Each row of a before or after table is a point. One or more steps were done to the points. Then noise was added and the rows were shuffled. The steps act on columns, c1 being the first. Write out the steps. A step turns or swaps two columns, mirrors them in a line or flattens them onto one, adds a multiple of one to another, or multiplies or shifts one. Angles are multiples of 10 degrees, from the lower column toward the higher: turns from -170 to 170, lines from 10 to 170 but not 90. Use the fewest steps. Two steps may share a column if one is a turn and the other turns, adds or multiplies; they go together, in the order done. Otherwise the lowest column goes first.
In the rows, 128 means zero.

Before:
[[104 145]
 [140 103]
 [103 129]
 [143 133]
 [ 98  98]
 [127 148]
 [136 104]
 [131 132]
 [142 119]
 [115 147]
 [125 137]
 [115 113]
 [ 95  99]
 [123 145]]
After:
[[126 170]
 [123  90]
 [117 130]
 [116  54]
 [115  56]
 [129 136]
 [123 175]
 [131  67]
 [118 170]
 [134 105]
 [127 150]
 [132  65]
 [134 140]
 [128 176]]
Steps: multiply c1 by 0.4; multiply c2 by 2.5

Before (12 x 4):
[[113 108 152 156]
 [118 108 128 119]
 [145 145 151 164]
 [120  61  95 118]
 [127 142 162 120]
 [135 147 148 171]
 [167 121 162 131]
 [139 145  95 130]
 [118 131  55 140]
 [165 144 125 141]
 [121 122 134 195]
 [117 116 159 124]]
After:
[[120 134  62 139]
 [141 148  87 139]
 [120  63 101  88]
 [114 108 161 147]
 [168 120 135 129]
 [118 108 134 107]
 [133 145 140 181]
 [121 122 137 191]
 [165 139 100 150]
 [116 114 166 121]
 [143 145 138 172]
 [128 140 161 126]]
Steps: add -0.7 times c1 to c3; add 0.5 times c2 to c4

Before, 8 rows:
[[156 168 143  93 120 149 166 167]
 [ 99 156 135 114 133 118 103 136]
 [134 138 176 135 113 130 113 136]
 [137 127  97 133 102  48 103 121]
 [129 153 175 120 161 136 136 158]
 [148 138  98 146 118 101 122 115]
 [140 149 136 105 139 110  83 138]
 [162 165 128 171 102 126 150 174]]
After (8 x 8):
[[141 107 138  91 136 152  76 137]
 [157 147 141  68 117 168 158 164]
 [130  46  94 135  99 128 119 122]
 [ 96 119 135 109 133 154  97 134]
 [127 135 173 113 162 152 116 163]
 [147  99  93 162 119 138 138 113]
 [162 125 128 196 103 165 148 180]
 [134 131 179 135 113 145  88 137]]
Steps: swap c2 and c6; add -0.5 times c3 to c7; multiply c4 by 1.6
